Each row is a point. A path goes straight from each point to the next, and from the last back to the first. The post is the endless flat space through its rows: a point in 2 columns, a line in 3, a plane in 4, and so on, so that a path can go around it. How many times does the path go around the post? Going back the other way cancels.
In the rows, 128 means zero.

Post:
[[162 134 166]
 [111 157  63]]
Path:
[[148  98 124]
 [177 141 100]
 [160 116 111]
 [109  96 127]
 [ 57 142 130]
 [115 174 207]
 [116 107 166]]
Times around: 0

Post:
[[154 110 176 149 122  51  86 144]
 [115  99  75 146 137 208 141  67]
 [ 58 175 106 144 178 184  64  44]
 [122 115 133 129 125 126 178  82]
 [119 162 106 154 104 172 197 135]
 [107 145 148 125  72 108 117 121]
 [145 135  81 142 143  91  95 117]]
Path, 14 rows:
[[108 122  86 137  37 119 113 109]
 [ 46 204 166 184 166 119 137 110]
 [ 67  96 188 138 128 157 172 109]
 [ 98 144 135 127  87 174 123 153]
 [133 131 153 123 144  71 139 192]
 [ 68  81 159 141 151 175 130 123]
 [120 160  98 109 121 164 113 163]
 [127 111 157 150 126 182 165  81]
 [164 157  96 197 163 152 167  83]
 [ 88 159 139 150 107 124 131  98]
 [109 114  94 147 145 138 108 113]
 [120  98 137 115 140 101  96 128]
 [115 162  77 149 197 140 136 113]
 [ 82 172 100 142 143 143 145 100]]
Times around: 1

Post (11 x 12):
[[119 139 232 107 124  63 146 157  86 110 143  94]
 [148 132 123 112 151 155 130 110 202  73 181 130]
 [120  70  68 138 152  97 108  93 102 126 117 155]
 [144 166 165 147 168  86 143 177 208 181 149 124]
 [117 128 112 100 154 155 166  88 123 155 144 161]
 [107 101 133 114 124 143 129 109 146 129 189 219]
 [150 122 158 160 140 125 100 144 183 153 105 175]
 [ 99 160  75 121 128 143 140 141 154 134 125 143]
 [ 87  46 132 139 131 138 177  75 136 111 178  96]
 [102 133 171 151 141 118 153 165  74 168 158 106]
 [128 192 160 149 153  79 123  92 133 121 118  84]]
Path:
[[118  94  83 146 164 153 151 118 130 127 154 214]
 [108 102 115 163 168 145 164  68 179 142  94 100]
 [104  95  86 138 182 175 133 177 132 129 135 187]
 [110 117 129 156 139 105 139 113 131 110 120 151]
 [195 143 134  98 157 112 137 144 163 109 193 149]
 [157  90 130 164 113  93  96 140 150 157 113 104]
 [ 94 105 110 115 118 158 123 170  89 114 143  91]
 [ 99 111 145 121 195  91 148 133 170 117 186 110]
 [128  86 235 131 208  83 142  98  28 154  93 111]
 [111  79 122 103 143  53  84 149 135  80  67  79]
 [ 66 137 120 112  82  74 145 158 113 175 160 103]
 [133  97 154 118 116 127 104 133  70 132 193 213]
 [118 193 170 156 176 137 218  65 168 167 204 104]
 [ 91 157 105 166 152 128 153 166 103  91 140 102]
 [ 64 111  72 106 158 118 173 130 167 103 195 102]
 [ 73 108 136 123 169 162 186 103 163 142 162 127]
 [ 89  46  98 155 145 152 168 125 132  82 170 165]
 [142 182 100 164 167 138 166 126 127 136 200 150]
 [163 119 158 141 132  85 125  58 202 191 155 166]
 [125 118 103 132 146 126 128 104 149 150 152 128]
 [ 94 132 145 159 133 105  72 146 161 134 118 104]
 [111 118 167 141 131 142 117 125 160 111 143 150]
 [156 173 136 102 194 116 102 144 125 116 145  53]
 [184  95 123  64 164  95 138 106  97 124 137  92]
 [156 106 111  86 116 153 181  86 199 100 131 140]
 [110 134 145 160 180 158 215  84 100 155 147 131]
 [ 94 119 107 157 167  98 126 152  59  89 134  89]
 [110  89 147  70 149  55 124 145 128  45 135  94]
 [ 98  98 198 113 124  80 140  90  69 142 104  72]
 [142 142 120  89 105 149 127 113 145 110 126 132]
 [140 165 196 150 112 123 154 137 114 119 154 137]]
Times around: 1

Post:
[[114 103 100  59  68 118 141 114 105 143 126 112 132  69 108 126 198 125]
 [152  97  78 138 110 157 116 206  88 142 134 101 102 114  99 120 166 118]
 [155 119 143 159 142 135 138  95  91 165 105 131 132 142  98 198 193 133]
 [127 129 121 115 177 124 103  76 167 116 112  94 107  98 185 179 150 122]
 [ 90 140 153 132  89 184 133 117 118 174 132 111 115 142 141 157 154 142]
 [133 125  99 107  90  63  71 102 148 134 189 124 111  94 134  94 114 125]
 [157  94 187 132  66 136  90 180  91 138 152 100 161 205  54 189 167  76]
 [156 172 110 118  90  94 120 115 146 145 106 135 137 158 168 126  98 134]
 [152 171  66  95 138 132  79  85 125  81 112 158  76 156 112 174 138 143]
 [107 156 130 115 196 122 130 178 195 124 150 122  83 110 119 171 122  99]
 [131 127  69  98 177 177 141  54 148 171 131  91 116 151 101 132 132 103]
 [176 137  86 112 154 147 107 128 144  99 123 150 116  73  74 164  94 115]
 [138 115  65  93 165  96 110 115  84  98 132 211 110  85 180 110 102 177]
 [143 109  81 168 114 170  99 153 110 143 137 162 144 130 118 117 187 103]
 [135  71 149 161 114  91 107 117 101 132 164 144 122 156 130 162 123  38]
 [191 154 139  73 121 119 115 105  77  95 138 162  99 153 130 114 102 101]
 [138 167 121 129 151 123 146 153 126  62 152 111 110 127 140 186 149 145]]
Path:
[[143  91 100 137 169 144 111 108 127 127 167 104 139 132 137 111 174 111]
 [195 164 143 153 112 113 135 132 145 111  80  79 104 172 128 161 162 165]
 [106  70 122 125 109  88 155 125 131 128 186 149 130 143 134 150 138  89]
 [160  63 143  85 162 106  38 198 136  72 128 108  78  69 112 249 125 102]
 [131 164  87  86 143 159 150 121 155 137 117 184 120 132 100 140 111  41]
 [166 206  94 131 106 130  63  82  91 141 127  58  92 146 109 111 160 170]
 [ 91 129 170  61  60 154 121  86  39 121 184 193  65  97  70 105 190 156]
 [126 147 142 124  97  29 143 167 197 158 134 139 106 147  91 168 167 147]
 [114  83  94 101  95 120  92  62 105  90 166 168 104 127 152 160 165 161]
 [185 138 142  73 123 180 103 133  83 113 133 157 126 172  88 134 130 146]
 [178 128  99  89  86 109 119 144 114 125 170 107 113 137  91 175 156 120]
 [158 124  57 121 157 119 101 156 121 178  88 133  94  92 133 135 127 153]
 [118 195 177 155  96  92 171 136 105 153 145 110 100 107 156 153  95 162]
 [141 137  14 136 157 142  57 191 137  98 138 147 113 113 186  53 135 184]]
Times around: 2
